Each row is a point. A path goes straight from each point to the next, and from the last back to the first. The post is the endless flat space through its rows: a point in 2 columns, a line in 3, a plane in 4, and so on, so that a path can go around it. How many times does the path go around the post? Going back the other way cancels.

Post, one row:
[[ 2.6 -2.5]]
Path (20 x 2):
[[ 1.9  1.0]
 [-2.4 -1.4]
 [ 0.8 -0.3]
 [ 5.4  5.1]
 [ 4.0  1.7]
 [-0.7  1.3]
 [-0.2 -2.9]
 [ 0.4 -8.1]
 [-4.1 -6.5]
 [-0.3 -1.6]
 [ 2.2  0.0]
 [ 6.7  0.1]
 [ 9.8 -1.2]
 [ 4.2  1.1]
 [-1.2  1.5]
 [ 0.6 -1.4]
 [ 0.2  5.1]
 [ 7.3  1.3]
 [ 8.7 -3.7]
 [ 5.9  4.0]]
Times around: 0
